Each row of a before or after table is a point. One or more steps were done to the points. Then noise was added and the rows were shuffled. The steps act on columns, c1 being the first. Name the steps. A step turns or swaps two columns, mirrors them in a line or flattens them onto one, adds a multiple of one to another, or multiplies or shifts one. Angles are multiples of 10 degrees, from the lower column toward the higher: turns from -170 to 170, lines from 10 to 170 but not 90. Use the fewest steps. Two steps may share a column if one is a turn and the other turns, adds or multiplies; they go together, in the order done. Otherwise the lowest column goes first.
In the rows, 128 means zero.

Before:
[[182 176]
 [122  95]
 [ 84 173]
 [183 176]
 [145 162]
 [111 146]
 [159 184]
 [160 178]
 [162 139]
 [163 193]
 [111 149]
 [161 176]]
After (12 x 2):
[[161 145]
 [176 183]
 [150 110]
 [178 159]
 [175 181]
 [146 111]
 [193 162]
 [139 163]
 [ 95 122]
 [176 161]
 [184 159]
 [173  86]]
Steps: swap c1 and c2

Before:
[[221 113 160]
 [202 117 149]
 [173 136 116]
 [113 151 149]
 [118 194 101]
 [143  39  93]
 [115 124  99]
 [115 105  86]
 [178  55 118]]
After:
[[118 101 198]
 [167 122  56]
 [156 118 139]
 [119  95 123]
 [117  84 108]
 [178 153 123]
 [137  96  35]
 [194 152 116]
 [115 152 151]]
Steps: multiply c1 by 0.7; swap c2 and c3

Before:
[[160 120 104 117 150 167]
 [ 51 186  39 181  86 145]
 [145  95  79 132 159 125]
 [141 139 156 150 151 139]
 [199  38  99 199 174 130]
 [101 142 131 151 134 147]
 [117 159 109 143 137 169]
 [196 174  61 160 152 176]
 [137  68 112 131 109 205]
 [114 101  61 163 147 138]
 [143 100 166 123 183 167]
 [150 107 155 163 102 161]
 [156 126 102 155 124 181]
 [203 146 153 101 125 171]]
After:
[[202 144 152  99 109 171]
 [154 125 100 168 142 180]
 [115 100  61 152 163 139]
 [142  92  76 100 151 128]
 [ 99 137 130 150 150 147]
 [ 54 187  38 237 131 149]
 [145 100 166  65 167 167]
 [160 119 102  92 142 169]
 [114 158 110 137 145 170]
 [197 172  57 141 167 178]
 [136  70 109 149 115 206]
 [139 143 157 133 160 138]
 [148 110 158 198 134 162]
 [198  39 101 169 208 130]]
Steps: turn c4 and c5 by 40 degrees; multiply c4 by 1.6

Before, 14 rows:
[[121 151 122 215 185  23  73 138]
 [ 72 137 105 113 140  86 174  96]
 [ 79  73 141 101 161 130 119  98]
 [109 150 155 145 169  72 131  69]
 [ 89  58  58 109 182  88 107 145]
 [123 176 108  88  48 137 157 115]
 [102  37 123 138 125 137  72  86]
 [125  79 139  86 141  59  53 120]
 [ 41  58 168 124  73 135 178  99]
 [134 172 133 188 106  90 143  51]
 [158  65 123 145  80 117 153 104]
 [153 141 110 174 120 131 162 137]
 [110 145 169 164 165 111 181 104]
 [136 102 134 154 161  64  53  84]]
After, 14 rows:
[[161 173 125  96 112 135 174 119]
 [ 94 164 130 123 131  73 118  70]
 [109 121 125 156 156  66  47  86]
 [109 150 125  74 109  88 168  95]
 [115 140 127 176 113 127 161 138]
 [163  95 126  98 154  60  65 123]
 [ 73  60 131  64 106 139 183  98]
 [140  74 130 160 113 120 164 106]
 [114  73 129  89 140  85  89 142]
 [ 86 183 129 170 119  90 150  52]
 [ 60 182 128 173 149  25  63 135]
 [ 93 154 136 142 117 115 159 106]
 [102  32 124 117 148 136  75  91]
 [121  71 132  77 130 133 107  98]]
Steps: turn c1 and c4 by 50 degrees; add -0.3 times c6 to c2; multiply c3 by 0; flatten c5 and c7 onto the line at 110 degrees

Before (13 x 9):
[[148 126  81 123  94  90  61  79 100]
 [132 131 160  65 133 108 157  90 101]
 [150 249 115 149 174 178 183 170 109]
 [100 129  95  57  78 126  54  99 128]
 [154 154 188 105 109 125 134 134 160]
 [211 139 130  69 129 155 141 102 118]
 [150 212 127 148 177 140 130 179  86]
 [166 164 147  63 126  99 136 145 138]
 [132 133  61 100 148  95  93 105 150]
 [ 77 121  74 128  87 120  82 107 149]
 [ 99 108  58 136  79 105  89 101 134]
 [155 176 129  68  75  90 145 103 131]
 [ 95 143  87 114  98 101  51  42 159]]
After (13 x 9):
[[132  97 160  66 126 108 151  85 129]
 [100 126  91  58  76 126 124 137 126]
 [132 147  62 103 149  97 129 126 119]
 [152 106  87 121  98  90 131 120 134]
 [164 130 161  60 126 105 122 138  90]
 [ 75 147  52 129  88 119 124 130 130]
 [102 138  48 137  81 104 129 124 149]
 [152 123 140  63  73  92 142 104  82]
 [ 94 154  82 113  97 101 143  97 109]
 [150  71 135 150 178 138 102 167  52]
 [215 114 155  67 129 154 140 100 118]
 [146  91 121 149 174 179 122 137  12]
 [155 159 194 105 108 126 127 133  96]]
Steps: add 0.3 times c1 to c3; turn c2 and c9 by -100 degrees; flatten c7 and c8 onto the line at 120 degrees
